Every row gives one point. Each copy is the shape, with its points in the same order, turned, moved and blurred by noise. Say if it was mirrored as well.

Shape (9 x 3):
[[ -5  19   7]
 [ 44   3 -28]
 [ 10 -50  14]
 [  2 -21  -7]
 [ 39  18  12]
 [ -3  32   8]
 [ -1  23 -45]
 [  6   1 -54]
 [  8  26 -14]]
Copy 1:
[[ 15  13  -7]
 [-32  -8 -24]
 [ -4 -43  24]
 [  1 -32  -7]
 [-25  19  -1]
 [ 18  20 -11]
 [  6   0 -56]
 [ -1 -24 -53]
 [  4  11 -32]]
Copy 1 is: mirrored
Copy 2:
[[-17  20 -10]
 [ 36   9 -39]
 [  0 -49   7]
 [ -9 -24 -22]
 [ 27  25  -3]
 [-18  30  -7]
 [-11  23 -58]
 [ -2   1 -60]
 [ -3  26 -24]]
Copy 2 is: only turned

Shape (8 x 4):
[[-10   2 -16  -3]
 [ 18  17 -23   5]
 [  0 -33  11  14]
 [-36  -7 -15 -10]
 [ 32   1 -16 -12]
 [  3   3  60 -17]
 [ 33  20  12 -22]
 [-11  11 -14  -7]]
Copy 1:
[[  4  30 -22  -3]
 [ 25  45 -11  -1]
 [ 15 -14   1  29]
 [-18  12 -32  -4]
 [ 43  28 -17  -8]
 [ 20 -23  34 -37]
 [ 49  25   6 -32]
 [  1  26 -14 -15]]
Copy 1 is: only turned
Copy 2:
[[ -3  14 -17 -20]
 [-30  21 -18  -4]
 [ 24  -2  -5  15]
 [ 20  12 -20 -39]
 [-33  -7 -16   1]
 [  5 -17  55  -8]
 [-41 -11  16  -7]
 [ -9  15 -12 -28]]
Copy 2 is: mirrored
Copy 3, 8 rows:
[[-15  -7  -9  -5]
 [  1  -9 -27  16]
 [  2 -41  22  -9]
 [-34  -4   4 -21]
 [ 14 -23 -33  -4]
 [ 44   5  29 -35]
 [ 39   0 -26 -12]
 [-14   2 -10  -7]]
Copy 3 is: only turned

Shape, 11 rows:
[[ -6 -60  41  11  -8   7]
 [-10   1  40  42 -14  23]
 [-25  21 -19   3   6  -6]
 [  1  -7  35  29   5 -14]
 [-13  27 -18 -21  19   2]
 [  4  -4 -26  -2  11   3]
 [-38  11 -34   7  11 -13]
 [-25  10 -26 -14   0   7]
 [ -4 -31  44  -2 -31 -13]
 [ 12 -38  25  11 -20 -16]
 [-12  23 -45   0 -10   1]]
Copy 1:
[[-15  31  13  12  18 -58]
 [  3  26  21  59   6 -13]
 [-12 -36  -3  19  -1  16]
 [ 20   1  25  25  19 -22]
 [-15 -27  -6   2   6  36]
 [ -2 -14 -23  -2  -6   6]
 [-14 -52 -19  24  -3   3]
 [-28 -27 -14   8  -8  19]
 [-15  13  47   4   0 -42]
 [  6  11  24   0  -7 -45]
 [ -8 -35 -17  11 -31  23]]
Copy 1 is: mirrored
Copy 2, 11 rows:
[[ 28 -26  28  17  -7 -42]
 [ 23  23  31  29   3  10]
 [-33   9 -20  -8   5  17]
 [ -2   9  38   9  18 -11]
 [-19  16 -32 -31   6  11]
 [-11 -18  -5 -26   7  18]
 [-45  -8 -26   1  11  19]
 [-17  -2 -30 -11  -6  15]
 [  1  -1  37   7 -30 -39]
 [ -2 -17  43  -3 -12 -19]
 [-33  -2 -17 -18 -12  39]]
Copy 2 is: mirrored
Copy 3, 11 rows:
[[-11 -23  48  -6  -2 -44]
 [ -6  23  45  24 -37 -23]
 [-33  33 -11  -1 -12  16]
 [ -2  30  20  14  -5 -38]
 [-28  28 -10 -14   4  34]
 [-14  -4 -16   5   6  12]
 [-59  26 -22  -2  -3   9]
 [-39  10 -13 -13 -13  25]
 [  3  -2  31 -27 -23 -47]
 [  8 -17  14  -5  -6 -42]
 [-30   8 -37   3 -13  24]]
Copy 3 is: only turned

Shape:
[[-16 -19  25  24  29  20  15 -15]
 [ 19 -21  13  -8  34 -15 -19  14]
 [ 15 -29   5  12   4  25   0  -4]
 [ 36   3 -29 -25  38   4  -8   7]
 [-26  -9 -23 -20  14  12   6  10]
 [ 30   7 -21 -26  32 -32  12 -22]
 [-26  -8   3  -7 -19  23  24 -18]
 [ 41 -44 -28   1  19  21  -8 -19]
 [  1  11 -13   4   3  12  27   8]
 [  8  11  32 -23  -2   0   0  11]
 [ -7  -3  25   5  15 -31   1   7]
 [-26  18  36   4 -12  28  16 -17]
 [-17 -23 -28  19 -14  22 -20  -9]
 [  3   3  -6 -10 -16   0 -24 -27]]
Copy 1, 14 rows:
[[-31  18  19 -12 -12  22 -30  -1]
 [  3 -29  25 -25   0 -13 -35 -32]
 [ -1  -8  -5  -9  -1  30 -28 -14]
 [ 34 -23   4 -59   9  -8 -14 -13]
 [ -8 -20  18 -28  -3  11  28  -7]
 [ 19  -8 -12 -60 -23 -35 -10 -22]
 [-10   5  -5   0 -33  26  19   0]
 [ 10 -14 -23 -45  11  32 -30 -37]
 [ -1  -6  -8 -17  -4   2   4  22]
 [ 22 -22  23   8 -30  -7 -13  -2]
 [-17 -10  17  -3 -18 -32 -21 -13]
 [ -1  23  17  19 -35  18   2  16]
 [-13   2 -11   0  20  26  16 -30]
 [ 22   8 -10  -1 -13   0   8 -39]]
Copy 1 is: mirrored
Copy 2 (14 x 8):
[[-10 -34 -10 -26  30   0 -39  -8]
 [  4 -13   0 -33   5 -27   6  24]
 [ 12 -30 -13 -12  -2  12 -17  -3]
 [  7  14  -8 -39   0  21  24  31]
 [-17 -14  19 -44 -14  21   4 -18]
 [ -3  41 -28 -37  11  -5  23   2]
 [-20  -9   1 -12 -20  18 -33 -43]
 [ 46 -15 -33 -29  -6  21   5   1]
 [-26 -12   0  -6   3  27   9 -19]
 [-25   2  11   6 -15 -14 -11  19]
 [-19  -9   4 -17  19 -41  -3  -7]
 [-36  -7  16  10   6   9 -47 -19]
 [ 25 -23  24 -20  -3  21  -3 -40]
 [ 26  23  14  -3  -8  -3 -12 -17]]
Copy 2 is: mirrored
Copy 3:
[[ 24  -1  36  28  18  -4 -12   6]
 [ 44  -8  -9 -13  -4 -34 -24  -1]
 [ 26  -4   4  26  -7 -21  15  -3]
 [ 14  17 -44   9  -9 -37 -30 -16]
 [  7  10 -23  -1  25  10  -3 -14]
 [ -8   3 -18  -5   8 -55 -39 -36]
 [ -5  14  20  10  20   6  26 -24]
 [ 27 -20 -28  45  -9 -40   4 -25]
 [-16  22  -5  10  12 -14   2   5]
 [ 20  31  14 -27  -8 -24   2  -8]
 [ 14  -8  21 -29   9 -25 -18   6]
 [  0  35  49   3   1  10   9 -10]
 [  0 -26 -10  21 -11  17  18 -11]
 [ -4  -5   3  -6 -26  -8   3 -39]]
Copy 3 is: only turned
